Rows are points. To make a cloud, some directions were put in groups of two or more. Within a group, all points are equally far from the middle, so they leave a hole (a ring in 2 directions, a hollow ball in 3). The other directions are filled evenly. Then the cloud was stretched, turned, moved and blurred a little. How many holes are there, and how many directions does each take, smallest first?
In the rows, zero is written as 128.

Cloud (20 x 3):
[[171  93 122]
 [ 98 161 161]
 [ 99 161 162]
 [138 174 117]
 [ 70  94 145]
 [105  93  95]
 [171 125 151]
 [119  69 147]
 [157 140 161]
 [166 153 146]
 [ 91 164 155]
 [ 67 103 147]
 [100 137 171]
 [135 177 121]
 [128  86 162]
 [107 172 113]
 [ 75 155 149]
 [155 166 117]
 [110 125 174]
 [115 122  89]]
Holes: 1 (3)

Cloud (26 x 4):
[[163 158 100 115]
 [115  90 145 164]
 [136  65 143 138]
 [111 111  98  85]
 [162  73 139 151]
 [ 93  63 147 133]
 [ 94 161 158 141]
 [109 147 159 158]
 [145  66 142 132]
 [106 154 177 130]
 [115 169  91 158]
 [121  63 108 140]
 [ 92  90 160 145]
 [115 176 124 104]
 [107 109  95  88]
 [131  73 100 113]
 [131 137 171 156]
 [139  67 120 157]
 [101 146  85 155]
 [141  64 136 138]
 [152 166 159 106]
 [181 125 168 141]
 [185 164 157 136]
 [123 110  69 142]
 [ 82 137  99 151]
 [101 113 101 174]]
Holes: 1 (3)

Cloud (29 x 4):
[[173  94 158 105]
 [185 142 103 137]
 [ 87 164 107 168]
 [ 74 110 151 128]
 [174 105 153 147]
 [100 100 128 180]
 [ 88 110 165 184]
 [159 132  84 104]
 [171  96 127 158]
 [165 149 103 141]
 [146 115  79 134]
 [169 153 109 116]
 [112 129 181 146]
 [ 55 133 110 149]
 [ 78 132 159 121]
 [141 132  97  95]
 [ 56 111 128 145]
 [123 149  97 126]
 [ 72 109 109 153]
 [186 138  89 120]
 [162  73 140 125]
 [137 147 170 148]
 [ 49 154 134 136]
 [102 121  91 153]
 [184 144 136 101]
 [158 110  80 139]
 [179 149 111 106]
 [ 69 134 172 134]
 [119 162 118 124]]
Holes: 1 (3)

Cloud (31 x 4):
[[133 117 167 178]
 [153 135 151 159]
 [170 116 165 151]
 [ 65 104 123 154]
 [ 79 148 129 121]
 [111 120  82 117]
 [161 151 175 103]
 [ 85  93 154 111]
 [166 139 114 162]
 [171  97 165 166]
 [186 140 148 112]
 [178 118 126  75]
 [163 138 108 171]
 [ 89 108 130 104]
 [183 109 142 131]
 [ 92 102 136 101]
 [ 92 145 147 129]
 [100 117 170 164]
 [ 96 113 148  78]
 [171 153 100 146]
 [182 161 124 112]
 [174 147 150 123]
 [148 142 170 129]
 [122 114 103  95]
 [ 71 113 146 169]
 [ 72 108 126 136]
 [ 61  94 145 180]
 [ 78  64 185 142]
 [ 86 124 153 102]
 [ 75 120 125 122]
 [160 138 109 176]]
Holes: 1 (2)

Cloud (48 x 6):
[[101  87 123 135 121 185]
 [ 73 179  89 158 113 142]
 [ 82 148 169 137 100 170]
 [143 158 138  93 162 168]
 [145 167 183 118 122 175]
 [162 103 129 120 145 163]
 [125 110 115 109 186 104]
 [145 136 147 108 130 203]
 [ 75 148  78 146  91 160]
 [ 79 160  78 142 140 153]
 [145 111 118 150 190 126]
 [135  79 139 128 150 185]
 [127 104 127 124 191 106]
 [ 88 141 114 161  84 184]
 [174 120 149 125 161 119]
 [124 184 110 158 127 102]
 [125 166  85 133 141 157]
 [ 80 111 134 119 145 201]
 [ 83  97 120 158 119 194]
 [ 58 133 100 169 127 168]
 [ 83 136 108 142 167 178]
 [ 97 122 185 134 134 151]
 [116  81 142 111 138 157]
 [131  86 145 112 147 196]
 [145 128 108 152 107 126]
 [153 144 133 150 172 115]
 [158 164 181  98 113 135]
 [ 86 121 118 171 170 136]
 [ 97 144 112 100 106 103]
 [142 145  89 163 157 119]
 [124 170 150 142  95 180]
 [146 115 147 129 193 112]
 [ 90 181 126 145  80 158]
 [149  90 147 149 167 164]
 [135 145 189 123 137 204]
 [106 118 104 122 166  88]
 [ 74 136  94 113 132 152]
 [102 137 114 141 163  83]
 [154 146 203  92 130 163]
 [ 81 143 116 141  84 189]
 [167 117 181 113 170 131]
 [138 123 119 159 113 172]
 [100 156  77 173 123  90]
 [173 131 180  92 162 129]
 [127 130 194  87 114 169]
 [139 197 145 113 111 118]
 [ 96 112 111 106 148 111]
 [123 128  87 152  93 140]]
Holes: 2 (3, 3)

Cloud (52 x 6):
[[225 171 104 154 123 110]
 [187 186 139 150 113  68]
 [ 83 136 128 164 150 114]
 [150 144 128  99 147 122]
 [131  96 130 115 131 115]
 [168 140 126 137 130 142]
 [ 84 120 109 144 106 140]
 [ 80 119 179 156 132 124]
 [176 171  64 101 130 125]
 [108 172 168 153 114  63]
 [193 129 115  81 120 176]
 [149 134  69  84 150 168]
 [108  86 146 187 167 147]
 [212 159 134 142 159 107]
 [171  94 169 131 125 177]
 [152  72 139 124 154 127]
 [108 132 116 149 195 138]
 [162  80 180 157 132 154]
 [140 127 130 116  82 143]
 [147 135  99  89 158 168]
 [164 106 110 131 186 153]
 [108 152  65 125 132 101]
 [167 108 140 135 176 129]
 [115 125 147 171 145 114]
 [155 109  95 102 155 145]
 [136 105 127  59 115 125]
 [129 161 102 105 134 151]
 [ 82 131 170 191 196  89]
 [117 126 163 149 132  86]
 [200 143 135 161 125 147]
 [136 176 136 184 101 110]
 [129 182  76 149 126 113]
 [185 123 125 105 151 160]
 [180 121  80 104 163 154]
 [117 161 119 126 129  63]
 [136 127 123 131 105 191]
 [132 112  87  88 120 119]
 [140  93 109  66  93 120]
 [131 147  82 104 177 105]
 [104  98 134 121 165 135]
 [181  94 175 108 111 127]
 [ 95  80 133  94 175 143]
 [122 115 106 109 128  74]
 [131  89 122  66 168 149]
 [184 179  98 115 121  91]
 [111  88 197 180 146 180]
 [154 157  83 123 145 119]
 [171 122 135 124 137  91]
 [142 126 120  99 163 141]
 [117 167  70 114 123 102]
 [149 176 134 177 152 141]
 [156 135 138 150 124 111]]
Holes: 0

Cloud (87 x 8):
[[139 112 158 168 107 180  72 116]
 [143 157 136 154 113 136  94  93]
 [162 132 115 171 188 110 117 121]
 [150 114 111 175  99 133  48 116]
 [132 118 123  76 155 163 107 123]
 [160 124 131 147 164 159 138  85]
 [152 198 127 187 143  90 129 113]
 [193 103 103 100 146 148 169 138]
 [155 115 147 134 183 111 170 186]
 [139 120 150 117 208 145 101  70]
 [128 116 107 135 120 123 170 216]
 [118 147 130 110 154  84  63 122]
 [134 103 102 135  87 169 135  64]
 [173 115  89 125  86 155  91 183]
 [191 121 123 103 159 122 191 142]
 [105 127 105  98  76 153 124  84]
 [123 134  62 127 112 178 110 171]
 [105 111 137 115 153 192 127 109]
 [142 158  98 157 118 158  74 133]
 [131 110 122  91 113 168  89 145]
 [177 120 152 160 149 120  51 107]
 [117 136 143 167 101 118 115  80]
 [154 111 160 148 140  93 125  70]
 [149 125 138 151 166  49 133 121]
 [141 105 140 135 108 136  83 163]
 [107  76 158  99 118 132 100 141]
 [123 146 142 151 159 142  83 117]
 [154  74 139 127  94 137 134 104]
 [182 104 111 123  75  85  95 135]
 [188 104 152 132 178 100 140  73]
 [ 85 147 139 163 114 101 129  98]
 [106 145 154 177 106 107  83  93]
 [ 85 111  97  89 137 179 101 112]
 [161 151 141 130 152 111  99  77]
 [113 114 132 131  83 100 136 138]
 [145  61 104 132  67 131 139 161]
 [ 81 121 150 136 160 105 122  86]
 [120 137 121  74 128  90 127  96]
 [162  88 161 154 118  80 117 193]
 [101 137 174 132 165 166 109 118]
 [134  81  90 165 100 158  76 119]
 [126 140  86  96 115 123 161 111]
 [ 68  99 108  93 119 179 150 166]
 [170  59 136  83  98 127 110 134]
 [128 114 119 174  96 146 115 171]
 [125 140 105 162 165 161 128 103]
 [141 147 164 169 108 106  75  74]
 [ 87  73 151  86  92 117 130 105]
 [156  48  95 101 113 160  97 127]
 [ 73  60  96 123  68 156 104 115]
 [140 155 124  63 136  83 162  86]
 [143 118 139 101  65 131 128 151]
 [ 84 138 107  90  88 135 157 105]
 [101  90 128  89 100 145 177 151]
 [ 98 130 129 158 107 125  91 164]
 [120  99  80 148  99 200 150 177]
 [100  85  95 122  44 158 128 122]
 [ 99  57 109 109 122 124 150 158]
 [117  67 151 135 109 122 179 117]
 [161 110 113 129 188 170 151 170]
 [119 198 113 133  98 159  87 156]
 [185 121 157 167 123  47 134 104]
 [143 136 152 162 111 135 117  51]
 [184 100 171 141 149 100 147 121]
 [ 98  98 144  96 132 167 111 149]
 [120  93 133 145 152 146 186 160]
 [105 128  99 128 131 110 171 177]
 [179 159 151 174 145  48 138 151]
 [160 123 108 100 164  98 160 117]
 [153 134 128  90 150 122 126 155]
 [139  49 130  95 131 153 106 154]
 [158 136 139 147 142 116  80 139]
 [130  97 151  90 150  96 113 166]
 [152  71 141  78 103 164 133 104]
 [149 161 103  90 126 128 154 101]
 [130 110 159 154  99  96 125 107]
 [105 169 141 136 146  88 112 114]
 [162 168 115 113 107 187 109 152]
 [139 138 140 184 104 136  86  57]
 [122 174 113 122  43 123 109 136]
 [147 117 161 131 122 157 121  70]
 [149 123 130 193  85  55 133 137]
 [ 71  45  93 142 111 182 129 119]
 [142 122  81 155 109 161 127 114]
 [158 170 135 150 142  94 134 136]
 [163 113 138  72 106  74 127 119]
 [106 130 154 122 105  97 150 107]]
Holes: 0

Cloud (79 x 8):
[[ 61  96 132 108 105 100 122  81]
 [131 165 167  81 155 125 145 147]
 [105 125 144  97 173 164 159  93]
 [120 106  84  76 146 115 133 125]
 [104 135 133 132  79 118 136  72]
 [ 64 140 134 153 120  44 102  92]
 [ 95 148 115 172 142  92  84 149]
 [122  96 182 139 110 115 143  71]
 [127 124  73 116 128  98 150  95]
 [149 110 130  97 149 174 169 139]
 [111 126 120 146 189 147 129  56]
 [151 113 166  81 158  66 134 124]
 [158 162 101 122  68 102 167 161]
 [ 78 100 100 196 141 113 123 104]
 [127  97 124 170 120  73 116 137]
 [169  81 156 135 158  82 115 125]
 [108 127 137 104 180 168 141  90]
 [ 59  94 152 116 127 141 107  94]
 [ 95 112 126 140 123  41 109 117]
 [113 113 146 168 177  72  60  82]
 [136 140 132 163 103  65 140 158]
 [ 96 126 167 178 146 106 111  75]
 [ 73 127 144 163 146  91 101  54]
 [121 101 175 139 119  81  83  99]
 [136  96 150 159 102 100  72 129]
 [167 126 149 102 130  74 149 140]
 [137 121 153 177 160  89  70 104]
 [105 104 143 105 108 139 125  71]
 [141 145 162  62 136 133 162 123]
 [178 159 143 119 115 106 127 109]
 [ 99 121 139 168  81  77 108 125]
 [121  92 184 131 102  96 159 139]
 [ 70 114 127 170 144 127  87 153]
 [101  67 140 143  99 130 153 129]
 [118 123 122 127 182 115 129 171]
 [121 151 110 190 114 112 105 181]
 [ 63  94 132 131 104 157 122 121]
 [ 98  95 168 125 103 158 188 134]
 [100 111 154 190 143 150 161 130]
 [ 88 130 168  70 131 137 156  77]
 [126  67 132 166 102 109 114 147]
 [149 111 152  72 182 114 131 128]
 [ 81 104  97 172 156 159 159 113]
 [ 98 129 147 180  93 115 115  83]
 [145 112  92 134 146 115 168  84]
 [104 141 124 117 179  96 136 166]
 [133 102 209 140  90 111 140 118]
 [152 106 165 143 174  61  97  92]
 [153 170 131 136 109  84  98 125]
 [ 99 167 166 134 107 126 102 181]
 [ 89 117 204 109 150 108 111 125]
 [100 168 179 129 172  81 109 124]
 [135 167 137 108 118 168 198 170]
 [134 109 182 146 152  61 108  87]
 [139 124 165 182 170 109 115 132]
 [ 89  99 203 114 152 118 122 114]
 [122  75  94 105 138 138 158  97]
 [185 163 132 152 121 140 140 118]
 [135  80 131 101 150 129 165  71]
 [120 127 149 183 134 159 165  93]
 [ 90 129 194 161 132 149 136 129]
 [131 133 140  88 177 158 130 113]
 [105 127 135 189 136  93 140 148]
 [ 69  94 137 138 102 152 161 147]
 [115 102 151 106 111 115 189  83]
 [ 87 109 205 114 151 114 134 123]
 [115 101 125 119 123  64  97 140]
 [ 97 104 128 130 136 120  99 180]
 [141 126  85 124  79 137 144 125]
 [ 67 137 157 143 170  97  77 119]
 [159 150 167 174 106  86 155 158]
 [ 87 154 118 179  99 165 133 107]
 [152 139  95 114  84 120 123 139]
 [ 88  93 133 135  94 182 121 118]
 [ 56 139 188 134 150 115 120 101]
 [122  65 142 114 191 106 109 148]
 [ 68 151 171 168 115 130 112 128]
 [ 74  61 129 130 155 110  99 135]
 [124 142 122 166 170 101  63 126]]
Holes: 3 (2, 2, 2)

Cloud (82 x 8):
[[127 124 125 166 136  99 153 186]
 [161  88 105 164 144 148 113 158]
 [168  75  97  97 120 146 121  87]
 [ 99 118 120 101 130 188 110  73]
 [155 113 185 143 151 113 105 107]
 [108 123 143  93 129 176 196 116]
 [ 92 142  61 115 154  94 160 157]
 [ 96 139 110 117 164 158 155  89]
 [129 130 164 157 160 108 103 150]
 [111 141 122  71 131 161 171  95]
 [124 116 124 130 128 121 109  41]
 [142 132 102 122  83 140 193 164]
 [146 119 151 152 115 125 141  85]
 [115 193 158 101 150 100 135 126]
 [128 107 162 153 118 114  61 112]
 [163  94  67 125 148 116 109 185]
 [131 152  50 121 175  92 168 126]
 [ 90  93 113  98 132  99 130  98]
 [166 174 156  86 128 105 164 114]
 [131 140 108  74 115 121 190 115]
 [151 118 141  81  88 136 120 126]
 [132  98 108 179 193 160  90 163]
 [153 129 136 164 105 158 104 104]
 [113  93 120 150 152 127 124  94]
 [168 125 191 115 138 135 172  93]
 [101 105 162 108  90  75 143  75]
 [169 120 147 117 114 131  83  75]
 [ 60 183 142  94 197 133 134 160]
 [161 106  59 148 165 142 117 170]
 [113 104 107  95 146 154  55 113]
 [140  98 165  96  98  73 161 133]
 [115 156  80 145 123 116  74 161]
 [127 125  86 139 201  97 103 176]
 [137 167 159  56 146 185  75 133]
 [141 108 142  83 152 144 174 106]
 [144  96 172 114 143 184 162 130]
 [ 90 112  67 105 170 105 138 146]
 [139 116 143 139 185 110 173 128]
 [ 83 173 130 164 156 125 147 144]
 [172  89 105  93 113 171 112 108]
 [140 104 105 103 120  56 153  75]
 [146  75 142 119 126 100  68  99]
 [138 159 137 145 125 126  76 160]
 [ 78 169 146 121 187 148 127 144]
 [156 120 123 122  70 186 139 153]
 [130 119 122 116 163 181 169 155]
 [139 118  97 104 159  84 150 122]
 [148 147 129  82 147 127  58  94]
 [129 154 152 112 127 115  68 154]
 [128 160 157 142 162  98 167 154]
 [142 133 152  73 125 202 108  98]
 [141 117 177 125 115  93 142 116]
 [147  59 119 154 107 119 111 128]
 [ 89 173 123 154 145 119 178 151]
 [116 105 128  87 144 151 130  88]
 [162 170 102 109 116 133 191 156]
 [147  95  91 143 168 146  76 157]
 [152 135  81 130 153 129 124 115]
 [157 153  72 135 135  91 161 147]
 [165 103 157 126 114 111 131 192]
 [116 134 124 148 180 118  95 149]
 [141 131 154 115 185 121  81 132]
 [199 124 147  86 131 150  99 136]
 [105 149 142 128 117 104 141  51]
 [127 161 144  81 108 205  95 110]
 [132  97 142 153  62 153 107 143]
 [192 151  92 123  99 149 115 165]
 [169  88 121 144 102  73 150  88]
 [171 116  74  89 101 154 141 140]
 [117 139 153 146 171  84 135 153]
 [125 155 131  58 131 201 136 135]
 [150 102 167  80 105 144  90 140]
 [173 106 187 126 140 107 118 151]
 [130  85 125 142 101  60  89 112]
 [144 164 151 118 108 128 107 155]
 [139  75 168 132 132 147 100 147]
 [150 146 131 141 155 156 104 235]
 [177 121  96  84 118 203 127 172]
 [182  97 172  81 149 142 121 131]
 [176 117  72 102  96  84 158 118]
 [123  88 120 138 184 125 144 125]
 [ 94 152 171  77 146 116 127 140]]
Holes: 0

Cloud (93 x 9):
[[155 126 172 170 137 125  93 116 165]
 [ 55 133 166 158 119 109 104 131 208]
 [145 119 133 127  26 172 124 106 132]
 [ 62 138 104 135 102 209 135 122 140]
 [ 52 136 120 154 107 160  99 169 202]
 [100 119 167  90 104 135 130 109 123]
 [ 88  40 125 115  79 171 140 137 124]
 [161 108 133 171 136 107  94 153 153]
 [103 177 120 114 119 147  87  91 117]
 [156 106 133 112  61 129 126 151  95]
 [102  90 112 186 147 196 130 104 143]
 [ 65  75 134 128  82 184 116 131 167]
 [149 158 153 129 116  71 113 138 158]
 [170 222 119  84 132 128 128 130  56]
 [104 145  91 125  68 165 136  82 113]
 [145 111 154 175 131 127  81 128 143]
 [140 108 108  93  81 127 164 151 165]
 [ 63 107 107 137 122 108 117  83 157]
 [163 139 125  73 109 132 123 176  74]
 [ 90  92 130  96 168  75 135 127 122]
 [160 201 112 163 175 105 134 126 123]
 [ 61 114 124 115 150 140 152 108 120]
 [166 119 150  83 122 155 177 153  88]
 [126  85 146 171  88 148 139 102 171]
 [140 114 111  91 134 163 151 177  84]
 [117 115 137 173 130 180 158 130 187]
 [163 179 128  93 129  91 127 101  80]
 [128 131 109 114 179 151 116 129 107]
 [163 141 116 156 123 132  96 135 146]
 [118  78 111 170 124 166 124 103 129]
 [132 161  86 127 102 199 151  97 102]
 [135 109 129 152 110 164 147 171 121]
 [143 193 109 143 117 149 145 134  91]
 [118 145 137 123 131 172 101 154 147]
 [144 148  81 106  84 157 147 182 145]
 [ 90 168 164 159 113 161 128 141 186]
 [111 152 102 116  96 151 158 137  86]
 [138 103 117 106 113  88 140  89  71]
 [147 130 178 138  91 101 143  97  81]
 [ 74  86 134 127  90 164 101 123 202]
 [154 158 128  91  75 140 163 167 140]
 [103 168 125 117 173 104 122 136 116]
 [ 66 137 111 160 141 201 143 129 135]
 [ 61 155  86 115 171 123 128 168 168]
 [ 28 105  95 117 113 139 147 101 166]
 [ 86 139 134 126 153  77 111 116 144]
 [106  89 145  73  78 158 132 123 140]
 [119 134  98  78 105 100 103 101 104]
 [114 111 167 185 110  98  95 105 195]
 [ 86 101 118  99 170  76 144 159 174]
 [104 120 170 126 118 155 116 118 155]
 [198 118 153 167 152  82 121 168 152]
 [ 84 164 140 116 107 157 161 104  86]
 [163 111 117  85  92 192 160 153  79]
 [146 164 183 149 104 139  89  98 150]
 [ 54 120  85 156 126 130 138 102 184]
 [ 59  95 116 134  98 117 148 139 106]
 [197  88 134 146 124 106 147 159 135]
 [152 120 156 139 102 100 153  82  72]
 [159 171 130  92 135 106 182 154  68]
 [113  77 150 131  91 186 146 137 124]
 [137 113 152  86 120  58 123 103  81]
 [159 156 123  86 107 134 123 162  68]
 [105  85 154 114 105 178 112 126 130]
 [102  96 153 142 136 152 167 138 147]
 [135 117 159 127 135  77 119  97 118]
 [106  91 126 112  98 142  81 121 169]
 [156 196 107 137 156 134 115 106 109]
 [104  41 132 109  93 156 130 129 151]
 [119 121  80 138 105 154 149 178 163]
 [132 116 157 111  77 197 139 132 102]
 [119 156 134 142 138 111 135 131  81]
 [150 107  89 103  97 169 161 143  87]
 [142 105 122  99  99 217 155 120  67]
 [104  90 169  93  84 125  94 120 144]
 [170 163 120  95 106 122 189 123  62]
 [123 119 112 124 114 158 148 154 198]
 [135 127 106 149 116 132  89 143 200]
 [107  89 159 119  81 116 171 126 104]
 [109 128  71 116 120 141 165 129 123]
 [ 65 115  81 135 157 137 109 146 189]
 [ 92 116 141 110 122 163  99  71  74]
 [ 92 170 109 156 111 102 162 143 159]
 [138 126 139 132  76 154 132 161 126]
 [ 72 125  82 110 157 142 121 170 170]
 [137 134  73 110  88 166 133 139 147]
 [178 157 163 160 163  77 130 144 134]
 [101 115 106 143 112  95 170 130 117]
 [ 50 100  94 156 134 173 111 125 189]
 [182 108 118  94 101 112 100 143 139]
 [146 122 132 158 105 157 142 172 133]
 [ 97 157 143 152 140 169  87  97 116]
 [127 170  84 106  92 122 161 131 104]]
Holes: 2 (2, 3)
